Rows are points. Each copy is the shape, with its points in the same order, stretched, turned, moved and blurred by noise. Some copies are also mirrored. Which?

Shape (8 x 3):
[[-35  40  18]
 [-37 -55   3]
 [-15  51 -16]
 [  3 -23  14]
 [ 63   0 -68]
 [ -1   7 -37]
 [-21  17  -1]
 [ 20   8  21]]
Copy 1:
[[-25  53  22]
 [-43 -43   7]
 [-10  65 -21]
 [  3 -15   9]
 [ 40   3 -89]
 [-11  17 -38]
 [-19  30   1]
 [ 26   8   9]]
Copy 1 is: only turned
Copy 2:
[[-28  10 -38]
 [-35  16  63]
 [-10  47 -42]
 [  8   8  28]
 [ 59  95  18]
 [ -3  64   7]
 [-17  28  -9]
 [ 23   4   1]]
Copy 2 is: mirrored
Copy 3, 8 rows:
[[-20  59   2]
 [-38 -40   7]
 [ 12  59 -28]
 [  8 -10  26]
 [ 80 -17 -43]
 [ 15   7 -33]
 [ -6  30  -5]
 [ 25  21  27]]
Copy 3 is: only turned
Copy 4, 8 rows:
[[-45  12  34]
 [ -5 -78  17]
 [-35  33  -9]
 [ 16 -27  17]
 [ 42  10 -76]
 [-12  -5 -42]
 [-20   3   4]
 [ 15   8  22]]
Copy 4 is: only turned

Shape:
[[ -4 -46 -21  39]
 [ 31 -19  18  25]
 [-12  24 -36   6]
 [-36  50  12 -61]
 [-26  35 -40 -62]
 [ -5  18 -58  38]
 [ 68 -21 -14  19]]
Copy 1, 7 rows:
[[-13 -36 -20  32]
 [ 24 -14  16  21]
 [-11  35 -41  -8]
 [-24  50   6 -80]
 [-13  37 -45 -76]
 [-10  32 -63  27]
 [ 62 -12 -13  25]]
Copy 1 is: only turned
Copy 2, 7 rows:
[[-23 -32 -67  45]
 [  7 -25 -16  37]
 [-23  15 -47 -30]
 [-59  -2  11 -76]
 [-39 -12 -32 -95]
 [ -7  28 -77  -1]
 [ 51 -29 -31  12]]
Copy 2 is: only turned
Copy 3, 7 rows:
[[-22 -58 -23  -5]
 [ 20 -24   6  12]
 [-40  15 -45   5]
 [-52  83  10 -33]
 [-50  64 -44 -51]
 [-39 -13 -70  25]
 [ 50 -27 -32   3]]
Copy 3 is: only turned

Shape (10 x 6):
[[ -8   6   0  -1   8 -37]
 [-24 -61  -6   7  12 -11]
 [ 14  -7  -9  -9  -3 -19]
 [-21  15 -29 -13 -46  32]
 [-26  12 -10  -1  18  -4]
 [ -5  11  11  27 -35 -23]
 [ 95   5  -6 -11  -8  16]
 [ 29   1  25 -16 -21  -9]
 [-27 -11   9  15  21  32]
 [-22  10 -13 -17   8  17]]
Copy 1, 10 rows:
[[ -9   2   3  -9 -13 -35]
 [ -8 -55 -24  19   0 -15]
 [ 17  -4  -2 -11 -14 -12]
 [-16  21  -8  -6 -45  57]
 [-26   7  -1  -6   5  -5]
 [ -5  15  14  29 -49 -16]
 [ 93  26  17  -6   3  26]
 [ 31  -3  36  -6 -27   1]
 [-24 -14  11  29  18  23]
 [-22   5   3 -13   2  24]]
Copy 1 is: only turned
Copy 2, 10 rows:
[[ -4  10 -17  -4  31 -13]
 [-30 -61 -10  11  36 -12]
 [  6 -14 -12 -11  10 -14]
 [-19 -17 -45 -15 -18  59]
 [-40  12 -14  -3  13   5]
 [ 20   4 -28  31  25  23]
 [ 50 -14  22 -11 -62 -14]
 [ 32  -7  12 -10  10  15]
 [-50 -18  14  19   1  25]
 [-41  -2 -12 -19   0  20]]
Copy 2 is: mirrored
Copy 3:
[[  0  -1 -14  -2   8 -35]
 [-20 -64  -2   6   4  -3]
 [ 18 -17 -10   0  -2  -9]
 [-10  20 -22 -22 -42  41]
 [-18   4 -17  -5  20  -3]
 [ -3  20   7  36 -30 -15]
 [ 94 -10   6  18   6  36]
 [ 37  -4  24   0 -14   0]
 [-30 -10   9   8  24  27]
 [-13   3 -10 -23  11  22]]
Copy 3 is: only turned

Shape:
[[-53 -35  29 -61  21   4  11  53]
 [ -4  36  10 -16  50  42 -19 -45]
 [-15  16 -34 -31  18  22 -51   2]
 [ 48 -21 -16  32   4 -53  10 -15]
 [  7  27 -39  15 -18 -29 -36 -41]
 [ -7 -26 -21 -43 -57  63 -29   3]
 [-28 -28   0  34 -16  24  51 -23]
 [-62 -16 -82 -38 -58 -45  -7  31]
 [-15   1 -25  28 -40  11  22  59]
 [ 34  34  10  11  50  65  57  27]
 [  3  17 -11 -20  36  62  54  32]
 [-63  76 -34   9 -21 -20  24  70]
 [-23 -13  43 -70 -54  57  12 -29]]
Copy 1:
[[-51 -37   7 -71   2   6  32 -15]
 [ 22  17   0  22  93   7   4 -31]
 [  0  23 -40  -5  26   5 -17  -4]
 [ 93 -18  13  -4  -4   1  24  18]
 [ 54  22 -31  18  -5 -42 -17   8]
 [-18  48 -17  -5 -56  47 -37 -33]
 [ 18 -39  24  43 -38  12  23 -26]
 [-21 -10 -54 -23 -95 -32  21   1]
 [ -8 -15  10   9 -53  20  18  48]
 [  8  -7  33  33  78  72  45  41]
 [-26 -10  -2  19  37  66  59  11]
 [-47  -3 -21  23 -24 -37  42  74]
 [-25  47  38  -5 -35  40   7 -60]]
Copy 1 is: only turned
Copy 2 (13 x 8):
[[-47  39 -39 -36  29  -5 -20  29]
 [-20 -59  32 -30  21 -47 -44  48]
 [-13 -47 -25   7  -2 -33 -46  49]
 [ 38   0  31  18  15 -14 -55 -57]
 [ -3 -50  23  38 -29 -42 -65 -15]
 [-24 -36 -14 -10 -49  43 -16  37]
 [-32 -22  41   9  12  19  24 -35]
 [-46 -20 -75  54 -47 -17 -12 -31]
 [  1  15   2  52 -17  -7  45  -5]
 [ 38  -8  34 -31  39 -34  57  28]
 [ 11 -14  -6 -33  26 -26  54  25]
 [-42  14 -21  61 -33 -94  54  11]
 [-65 -14  21 -70 -55  34 -20  20]]
Copy 2 is: mirrored

Shape, 15 rows:
[[-22   7  -5 -31 -14  12  -7 -15 -35]
 [ 10  10 -15  44 -58  41  -5  20  29]
 [ 22   1 -11  73 -11  15   4  41 -17]
 [ 18  57  -9  38  -1  15  -7  33  -5]
 [-31  41 -17  -4  53  -7  14 -19  41]
 [-49 -23  43 -23 -16   3 -10 -26 -30]
 [-33  54  -8  -7  53 -67 -24 -57  33]
 [-41  -8  -5 -12  11 -41  -5 -45 -34]
 [ 16  19   4  -7  58 -34 -41 -48  30]
 [  9  58  10  11  -3   3  -7  37 -16]
 [ 41  37   1  21  -8  30  43   7  -7]
 [  4  16   5  41   7  62  -4  37   8]
 [-35 -13 -32 -24   9   2 -39 -50 -35]
 [ 20  -2 -16  13 -21  21  18  74 -10]
 [-26 -17  11 -60 -18 -11  -9 -16 -16]]
Copy 1 (15 x 9):
[[ 13 -36  10 -31  -4 -32  -1   4 -34]
 [-20  48  40  28 -31   2 -30  12 -42]
 [-35  57   3  51  31  -8   0  21 -59]
 [-18  66  25  -7  29 -24  12   7 -35]
 [-46   9  14 -50  -2 -28  28   3  51]
 [  7 -73  27  -6  24 -35 -36  14 -13]
 [-22   1  25 -34  11 -75  19 -49  88]
 [ -3 -59  -6  -9   9 -55   2 -17  12]
 [  2  -4  12 -18  23 -19  -3 -51  87]
 [  3  42  36 -22  31 -28  12  20 -35]
 [-12  22  29   6  -5  22  39  21 -47]
 [-51  38  26 -10  30  17 -21  29 -39]
 [  0 -41 -19 -39 -11 -51 -29 -40  -3]
 [  0  53 -13   4  23   1  -2  67 -47]
 [ 46 -50   3 -29  -3 -34 -21  21   8]]
Copy 1 is: only turned
Copy 2, 15 rows:
[[-14  -1  -1 -17 -30  -1  10  -9 -56]
 [ 34  20  -2  40 -35  84  -1  11  15]
 [ 40  25  24  73   9  55  12   4 -12]
 [ -3  38  33  60   8  41 -28  12 -16]
 [-62  22  19  10  14 -20   7 -48  50]
 [-16 -10  26 -24 -55 -11  50 -13 -39]
 [-52  15  30  21 -25 -79 -12 -60  39]
 [-18  -8   7   0 -30 -50  32 -47 -34]
 [-11  32  61  -2  -3 -39 -27 -68  28]
 [-17  23  45  41  -1  21 -28  34 -22]
 [-16 -26  23  29  19  56 -19  -5  -9]
 [  6  46  40  27  13  66  11   4   1]
 [  6  30  -5 -21 -38 -30  20 -69 -53]
 [ 35   5   7  27  29  49   1  55 -16]
 [ -6 -19   2 -43 -34 -19  14   7 -32]]
Copy 2 is: mirrored
Copy 3 (15 x 9):
[[-24   7  19  -4 -33   1   6   2 -15]
 [ 53  -4 -31  66 -11  30 -54  -6   8]
 [ 53 -37  10  81  43  26 -12  11  16]
 [ 38  22  21  53  43  47 -21  35   1]
 [-23  53  25 -27  31  13 -23  12  66]
 [-18 -34  47 -14 -69  -3   6   0  14]
 [-12  46  60 -79  37 -17 -39  37  43]
 [-26 -11  53 -33 -14 -42   5   4  10]
 [  7  14  39 -95  53  17 -25  10  30]
 [ 28  24  30  40  16  42  -1  50  -5]
 [ 56  42  19  45  19  33  17 -16  16]
 [ 18 -12   4  61  24  72 -25   5  30]
 [-57 -15  23 -44  -4 -11 -21 -14 -19]
 [ 23 -11 -34  74   9  26  23  30  10]
 [-27  -3   3 -39 -61 -15  22   8  -1]]
Copy 3 is: only turned

Shape (16 x 11):
[[ 20  32 -52 -36  -1 -30 -67 -10  45 -19 -20]
 [ 32   0 -25  16  32 -16 -13 -17   7  12 -79]
 [-35 -23 -53 -23   1  35  38 -33  34 -40 -50]
 [ 24  -3  -7 -51  43 -15  25 -15 -14  10  26]
 [ -8  75  24  23   6   6  14  19 -43  12   1]
 [  7   7   5 -50  22   5  22  10 -28  40 -19]
 [ 54 -11 -19 -30 -34 -28  24  33  46   2   5]
 [ 28 -41  -4  42 -13  47 -50 -17  11 -22  23]
 [-20 -22  -7  18  74  -1  25   6  16  40  12]
 [  3   5 -29 -51 -52   4  20  10  22   9 -36]
 [ 20 -21 -19 -49 -30  24  21 -40 -26 -69  -6]
 [ -6  17 -18 -12  -2 -66 -27  33 -10 -64 -15]
 [  6 -26  20  52 -21  34 -25 -31 -29  16 -59]
 [ 35   9   0  13  12  65 -25  31   8   6  -9]
 [-20  37  25 -31 -10 -34 -21 -17  35  46 -32]
 [ 35 -30 -20   3 -49  24 -42 -43 -11  54 -10]]
Copy 1, 16 rows:
[[ -4  46 -22 -20   0 -70 -80 -24 -26 -32  61]
 [-29  19   2  11  33 -48 -46 -23 -19  -2 -50]
 [-35   5 -28  -5   9  37 -22 -61   0 -73 -11]
 [ 17   1  -2 -36  26 -30  51 -21 -21 -16  37]
 [ 20  56  52  40 -19 -19  31  35 -17 -21  -4]
 [  3  31  -4 -38  -9   0  37  -3 -41  14 -14]
 [ -4 -18 -49 -39  -5 -53  -5  40  32 -44  12]
 [ 29 -36  11  34  -4  12 -73 -16  50   4  37]
 [-28  15  10  10  73  15  11  20  -9   7   2]
 [-17  27 -48 -49 -48 -14 -16   0   6 -34   5]
 [ 21 -41  -4 -10 -41   4  13 -76   2 -72  22]
 [-12 -20  33   5 -13 -66 -28  11 -61 -62  43]
 [-16 -10  29  38 -37  23 -45 -27  18  41 -44]
 [ 53  26   1  -8   5  15 -56  19  27  -6  -3]
 [-43  72  17 -22 -21 -46 -11   5  -4  14  30]
 [  5  -8 -45   0 -52   0 -41 -30  23  59  18]]
Copy 1 is: only turned
Copy 2 (16 x 11):
[[ 87  27 -17 -32  42 -36 -43  24 -31  23  20]
 [ 65 -25   0   4  52   6   9 -37  -4  24 -54]
 [ -1 -26 -52 -25  26   5 -41 -45  30 -49   9]
 [ 21 -10  -6  -2  55 -14  63   6 -36 -42  43]
 [ -9  81 -20  41  30  42  60 -22 -31  11 -13]
 [ -1 -13 -13 -23  32  19  81   7 -34  -6  -1]
 [ 63 -10 -14  11 -24 -22  40  54  26   6  28]
 [ 32 -22  41  50  16  36 -65 -12  -9   4  29]
 [-10 -45 -22  38  95  10  43  -7  14   7  28]
 [ 15  -5 -36 -30 -35  -6   9  12   1  -2   4]
 [ 13   9  11  -6 -26  -4 -21 -27 -33 -89  11]
 [ 15  64   2  23  47 -57 -16  46 -11 -16 -37]
 [ -4 -19  43  32   7  34 -24 -65 -11  31 -54]
 [ 40  -3   0  19  30  83  -2   4 -11 -11   6]
 [  1  30  14 -42  24 -26  42 -10  -9  60   9]
 [ 26 -54  19  -5 -26  16 -18 -29 -64  46  18]]
Copy 2 is: only turned
Copy 3, 16 rows:
[[ 56  16 -21   6 -16 -34 -75 -13  16 -59 -44]
 [ 46  -3  14  50  15  12   9 -37   9 -25 -71]
 [-15 -26 -36 -10  28  15   7 -52  24 -89 -35]
 [ 32  -6 -38 -23  26 -37  -5 -31   2  17   5]
 [  6  71  20  -6  28   3  24   6 -40  12   8]
 [ 14   3 -12 -42  30  -8   1 -25 -28  19 -46]
 [ 59   2 -30 -50 -40 -27  28  17  32 -26 -15]
 [ 31 -32 -20  38 -30  49 -22  19  23  -3  45]
 [-13   8 -16  28  37  17   7 -23  64  45 -29]
 [ 30   9 -24 -58 -28   0  11 -18 -13 -54 -52]
 [ 33 -38 -39 -34   4 -16  17 -31 -46 -69  35]
 [ 16   6  10   6   6 -55 -23  47 -12 -64 -31]
 [ 16 -18  29  54 -16  63   8 -23 -19  -6  -7]
 [ 50   8  -6   3  14  55 -15  16  11   3   2]
 [  9  31  40 -23 -32  -6 -36 -38  12  -3 -53]
 [ 43 -14 -30   9 -67  46  -7 -32 -26  14 -23]]
Copy 3 is: only turned
Copy 4:
[[ 60  21 -40 -55  36  14 -53  47   8 -14   1]
 [ 71   5 -16  -9  69   9 -37 -12  10  -5 -64]
 [ 30 -39 -61  -1  51  14  22  -5  81 -62 -27]
 [  4 -49 -13 -30  59  -5  27 -12 -14  18  18]
 [-22  46  14  -1  11  23  26   5 -35  -1 -42]
 [  2 -41   8 -49  51  11  36  -4  -5  14 -43]
 [ 86 -22  14 -34  -8   2  15  35  25  15   9]
 [  5 -25 -18  34 -38  37 -71 -36   2 -11  11]
 [-12 -40 -35  26  63   8  18   3  18  55 -19]
 [ 55 -18  -5 -64   6  15  31  17  53 -24 -30]
 [ 23 -41 -17 -18   9  -9   4 -37  11 -81  11]
 [ 35  22 -20 -14  26 -53 -28  66  -8 -40 -32]
 [ 13   3  12  16  -8  13 -54 -71  24 -19 -68]
 [ 12 -33  10   5   1  74 -26  14 -27   0 -28]
 [ 13  29  20 -65  46  -5 -15  10  55  26 -18]
 [ 33 -16 -12 -46 -40  31 -37 -70  25  20 -23]]
Copy 4 is: only turned
